Every row gives one point. Any point is a mix of the corners, with weights that add up to 1. It lies inside the corners' shape when no weight is negative. Is each point inside? If not, which corners have a negative weight?

Corners:
(1): [6.4 1.3]
(2): [-2.9 -2.4]
(3): [-2.8  1.0]
Points:
[ 4.7 -0.7] => outside (3)
[-1.3 -1.7] => inside
[7.4 1.9] => outside (2)
[-4.8 -1.1] => outside (1)
[-1.3  1.4] => outside (2)
[-1.2 -2.1] => outside (3)
[-1.7 -3.1] => outside (3)
[1.6 0.1] => inside
[6.9 0.7] => outside (3)

Corners:
(1): [ 1.8 -4.1 -4.6  2.8]
(2): [ 0.6  1.9 -2.3 -3.7]
(3): [-3.5 -2.7 -5.9  4.1]
(4): [0.1 5.2 0.5 0.1]
(5): [-0.3  1.5  1.6 -2.5]
Points:
[ 1.2 -2.5 -3.8  1.9] => inside
[-2.1 -0.4 -2.4 -1.2] => outside (1, 4)
[ 1.0  5.1  4.6 -1.2] => outside (2, 3)
[-0.1 -3.8 -4.5  0.8] => outside (4)
[ 1.4  9.0  4.3 -7.6] => outside (1, 3)
[ 0.7 -1.4 -3.3  1.7] => inside
[ 0.5  1.4 -2.3 -2.7] => inside

Corners:
(1): [-1.7 -0.5 -3.2  6.9 -3.4  5.9  5.2  0.7]
(2): [ 4.1 -5.8  2.4 -3.6  2.5 -1.1 -6.0 -0.9]
(3): [-5.2  1.2 -5.7  3.5  2.7  2.4  5.6 -1.0]
(4): [ 3.8 -3.5  4.9 -3.2  1.0  0.6  1.2 -2.8]
(5): [-0.8 -3.4 -0.6  5.7  2.8 -1.0  4.6  2.7]
(6): [ 7.2 -0.4  2.7 -6.5  2.2 -2.3 -1.9  1.5]
(7): [ 4.9 -0.8  3.6  0.0 -3.2 -5.1 -1.4 -4.2]
(8): [-4.1 -5.7 -4.9 -4.5  2.2 -1.2  4.8  3.5]
(9): [-0.1  3.7  7.5 -0.8 -2.0  1.1 -2.5 -0.1]
Points:
[-0.3  0.4  1.2  1.9 -1.4  1.6  1.4 -0.2] => inside
[ 5.3 -1.8  6.9  0.3  1.6 -3.5 -2.1  0.2] => outside (1, 3, 8)
[ 0.4 -1.5  0.0  2.2 -1.1  2.7  2.9 -0.4] => inside
[ 3.9  1.5  5.9 -4.4  1.9 -1.6 -5.4 -3.5] => outside (1, 5, 8)
[ 3.0 -3.4  2.2 -2.0  0.8 -1.5 -2.9 -1.1] => inside
[ 1.5 -2.1  1.3  1.2  0.1 -2.3  0.8  1.3] => outside (3, 4)
[ 0.2 -3.5  0.8 -5.0  3.7 -2.0  0.0  1.8] => outside (1, 7)

Corners:
(1): [ 4.1 -0.7  1.6 -0.6 -1.4 -1.5 -0.5  1.2 10.1 -2.9  0.1 -3.0]
(2): [-0.6  1.3  4.4 -2.5 -2.5  6.6 -8.9  4.8 -3.0 -5.8 -7.4  7.3]
(3): [-0.2 -2.6 -1.3  1.6 -1.6 -1.7  0.9  0.7 -0.8  9.8 -1.6 -5.0]
(4): [ 3.0  4.9  4.2 -1.3  4.5 -0.1 -1.0  4.2 -1.8 -3.5 -1.8  4.9]
(5): [ 2.7 -0.5 -3.2 -1.9 -4.6 -2.7  0.8  3.2 -3.7  1.2  2.0 -3.3]
(6): [ 2.1 -3.3  4.0  8.0 -2.0 -0.5  1.0 -1.9 -3.7 -4.3  0.1  4.3]
(7): [ 2.6 -1.4 -1.0 -2.2 -2.5 -2.1 -1.9 -6.2 -2.9  1.3  0.0 -1.7]
(8): [ 2.9 -4.5  2.0 -2.1  0.0 -2.3  2.5 -0.2 -3.8 -2.8 -0.7 -5.3]
(9): [ 2.2 -1.6 -2.7 -1.8 -1.8  8.6  0.8  2.2 -0.3  1.3 -2.5 -0.2]
(10): [ 0.3  7.4  2.4  9.8 -2.7 11.4 -1.0  3.7 -1.3 -1.7 -1.7 -4.1]
(11): [ 3.5 -1.4 -3.5 -1.2 -2.3 -0.5  0.4 -3.6 -2.0 -4.9 -8.5 -3.1]
(12): [-4.2  2.8 -0.3 -3.3 -1.1 -1.0  3.0  0.3  3.3 -4.0 -0.3 -3.7]
(13): [-1.6  0.2 -3.4  7.1  2.2  0.6 -1.4  0.8 -2.1  0.3  2.8 -5.2]
Points:
[ 1.7  1.1 -0.6  0.4  1.0  3.2  1.2  2.1  1.7 -0.9 -1.7 -2.8] => outside (2, 5, 6, 7)
[-0.1  2.3 -1.0  5.5 -0.7  1.4  1.6  2.1  5.0 -0.9  0.7 -3.1] => outside (2, 7, 8)
[ 1.1  0.7  0.2  0.5 -1.4  1.3 -0.4  0.3 -2.8 -2.8 -1.7 -0.5] => outside (1, 3)
[ 0.1  3.1 -3.7 -1.3 -1.0  3.1 -2.6  1.4  1.0  2.9 -1.6 -3.0] => outside (6, 8)
[ 0.8 -0.6 -1.3  0.8 -2.5  1.7  0.4  1.2 -1.0 -3.3 -3.8 -2.4] => outside (4, 7)

Corners:
(1): [-5.2 -5.4 -2.7 -1.6  4.3  3.9  5.4  1.3  5.8  1.5  0.8  2.1  3.6  3.1
  3.7 -2.6  5.9 -4.8]
(2): [ 1.8 -1.8 -1.7 -5.7  4.3 -4.5  2.3 -1.8  5.1  2.2 -2.4 -4.2 -2.9 -1.4
 -1.9 -3.6  1.6  5.4]
(3): [-4.0 -1.1  7.1 -2.1 -2.1 -6.1  2.7 -3.2  6.4  2.3  1.9 -0.9  6.1  1.8
 -3.7  4.0 -5.2 -3.8]
(4): [-1.8  3.2  1.1 -4.5  3.8  4.7 -2.4  1.8 -4.3 -2.2 -1.4 -2.0  1.5 -5.9
  0.9  4.3  4.1  3.3]
(5): [-5.5 -1.2  1.0  4.0  2.9 -0.5  0.4  2.8  1.6 -3.4 -4.8  1.5  1.6  3.7
 -2.2 -3.4 -3.5 -2.4]
(6): [-5.0  3.4 -1.9 -7.7  4.5 -4.2  4.4 -6.0 -1.2 -5.4  4.9  3.4 -1.5 -1.9
  3.8  3.6 -3.3  0.5]
(7): [-0.2 -2.8  0.5 -5.1  1.6  0.2 -1.1  4.0  6.6 -6.4  3.3 -7.1  4.6 -0.9
 -0.2 -2.9  3.2  5.3]
(8): [-1.8  3.4  4.3  1.9 -5.0 -1.4  1.5  0.0 -4.0 -2.9  2.1  1.8  2.3 -3.6
 -5.3  0.6  0.3  4.6]
(9): [ 3.1  1.1  4.3 -0.3 -0.3 -2.9 -3.4  0.8 -2.8  0.2 -2.6  2.1  2.3  2.3
 -5.2  5.1  3.3  2.5]
(10): [-5.0 -6.3 -3.2 -1.5  1.6 -0.7  0.3 -5.9  6.4 -4.8 -4.4 -6.2 -2.6  4.2
  0.8 -2.5 -2.1 -0.6]
(11): [-1.2 -2.0 -1.2 -0.5  1.6 -0.5  5.7 -0.7 -4.2 -6.0 -2.6 -5.5 -2.0  0.3
 -5.9 -0.8 -5.3  0.1]
(12): [-0.6  1.2  4.3  0.0  5.2  3.0 -0.4 -4.8 -0.6 -5.7  3.4 -7.2  1.2 -3.6
 -0.3  2.7  2.0  0.8]
(13): [ 3.8  2.2 -4.3  0.8  2.1  1.3  0.2  1.9  5.2 -3.2 -2.2 -7.7 -3.2 -1.9
 -3.6 -0.5  1.6 -3.3]
(14): [ 4.0  0.3  5.1  1.5 -1.8 -4.3  3.3 -4.8  4.4 -3.0 -1.1  0.3  2.0 -2.9
  0.9  3.2 -5.6 -1.4]
(15): [ 0.3 -0.7 -3.3 -2.7  5.0  4.3  0.7 -6.6  5.7  4.5 -0.5 -3.8  2.4  5.0
  2.1  3.8 -6.3 -2.0]
(16): [ 2.7  2.7  3.2 -4.1 -1.0 -1.3 -0.3 -2.7  1.9  2.2 -5.1  2.2 -2.5  5.2
  2.4 -2.4  0.2 -0.2]
(17): [ 4.1 -1.8  6.9 -7.3 -1.0  0.7 -4.2 -5.7  5.3  3.4  3.0  2.9  4.2 -1.8
 -2.9  1.6  2.6  2.4]
(18): [-2.7 -1.8  5.9  0.7  2.7  4.2 -0.2  1.5  3.8  1.5  3.3  2.6 -0.7  2.3
  0.7  5.0  1.6 -1.1]
(19): [ 3.8 -1.1 -2.5 -3.6  1.2 -1.7  0.0 -4.2  0.7  2.2  1.4 -4.2 -2.2 -2.2
  4.8  0.5 -2.0 -3.0]
Points:
[ 0.3 -0.6  0.4 -1.2  3.0 -0.1  1.0 -1.4 -0.3 -2.0 -2.3  0.3 -3.8 -0.3
  0.2  0.6  2.2 -0.8] => outside (3, 7, 8, 15)
[-3.2 -1.2  2.7 -1.5  3.1 -0.1  1.6 -3.1  0.7 -0.8 -1.9  1.2  1.1  2.5
 -1.0  2.6 -2.0 -0.2] => outside (7, 8, 13, 19)
[-1.4  0.7  1.5 -2.9  3.1 -0.1  1.1 -3.5  0.8 -3.1  1.9 -1.7  0.5 -1.3
  0.5  1.9 -0.1  0.4] => inside
[-1.7 -2.9  0.4 -3.2  3.0 -0.3  1.1 -2.9  2.0 -4.7 -0.1 -2.3  2.2 -1.3
 -0.2 -0.7  0.3  4.3] => outside (3, 13, 16, 18, 19)
